Each point is reached from the start by the listed moves, each made 0, 1 or 2 times, or once backwards (-1), plus a little noise. Say if it took an odd or an even number of moves. Then give how often each move was made.
In the rows, zero is written as 128.

Moves:
(1): [157 112 138 137 141]
(2): [128 120 131 105 140]
(3): [ 83 129 142 148 129]
Start: [127 132 133 131 134]
Points:
[184  86 158 102 188] => even (2, 2, 0)
[140  93 172 146 176] => even (2, 1, 1)
[ 54 149 136 141 123] => even (-1, 0, 1)
[156  98 152  93 170] => odd (1, 2, 0)

Moves:
(1): [135 121 127 131 130 145 132 141 134 114 125 131 139 135 132]
(2): [123 137 125 130 127 132 130 129 132 130 131 114 125 132 127]
(3): [112 123 144 134 117 138 144 120 134 125 127 114 118 130 133]
(4): [125 121  98 140 121 127 128 125 131 141 118 119 111 139 127]
(5): [116 124 140 110 127 132 134 116 124 118 120 106 128 112 120]
(6): [120 129 137 143 135 129 122 128 129 144 121 137 138 132 134]
(7): [131 131 129 113 123 117 142 124 113 130 122 126 115 143 142]
(8): [123 122 129 126 131 126 132 138 134 129 130 123 132 123 137]
(9): [134 123 140 135 141 121 156 128 137 130 130 136 128 155 121]
(10): [149 134 137 132 133 124 123 132 130 131 127 122 134 122 128]
(11): [135 125 115 133 132 135 130 134 121 124 134 127 129 127 129]
(12): [124 127 123 132 143 126 122 130 127 117 123 141 127 128 143]
Start: [136 103 148 135 135 125 131 127 128 117 119 122 131 139 130]
Points:
[135 108 214 111 111 125 225 124 151 110 126   7 103 150 137] => odd (0, 2, 2, 0, 1, -1, 1, 2, 1, 2, 0, -1)
[100  92 127 183 126 140 105 123 106 153 124 155 128 132 158] => even (-1, -1, 1, 0, -1, 2, 0, 0, -1, -1, 2, 0)
[210 120  89 167 158  59 183 136 115 182 112 121  79 243 141] => odd (-1, 1, -1, 2, -1, 0, 2, 0, 2, 2, 1, 0)
[148 103 115  99 127  98  92 131 108 115 129 125 127  91 132] => even (-1, -1, -1, 0, 0, -1, 0, 1, -1, 0, 0, 0)
[143 103 120 102 147 104 138 127  90 119 124 102 122 125 138] => odd (-1, 0, -1, 0, 1, 0, 1, 1, 0, 0, 2, 0)
[157  60  92 227 153 169 124 176 167 124  98 145 146 169 167] => odd (2, -1, 1, 2, -1, 1, -1, 1, 0, 1, 1, 1)
[181  67 135 123 144 115 240 138 122 130  93  38 104 196 138] => even (1, 0, 0, 2, 2, 0, 2, 2, 2, 2, 2, -1)
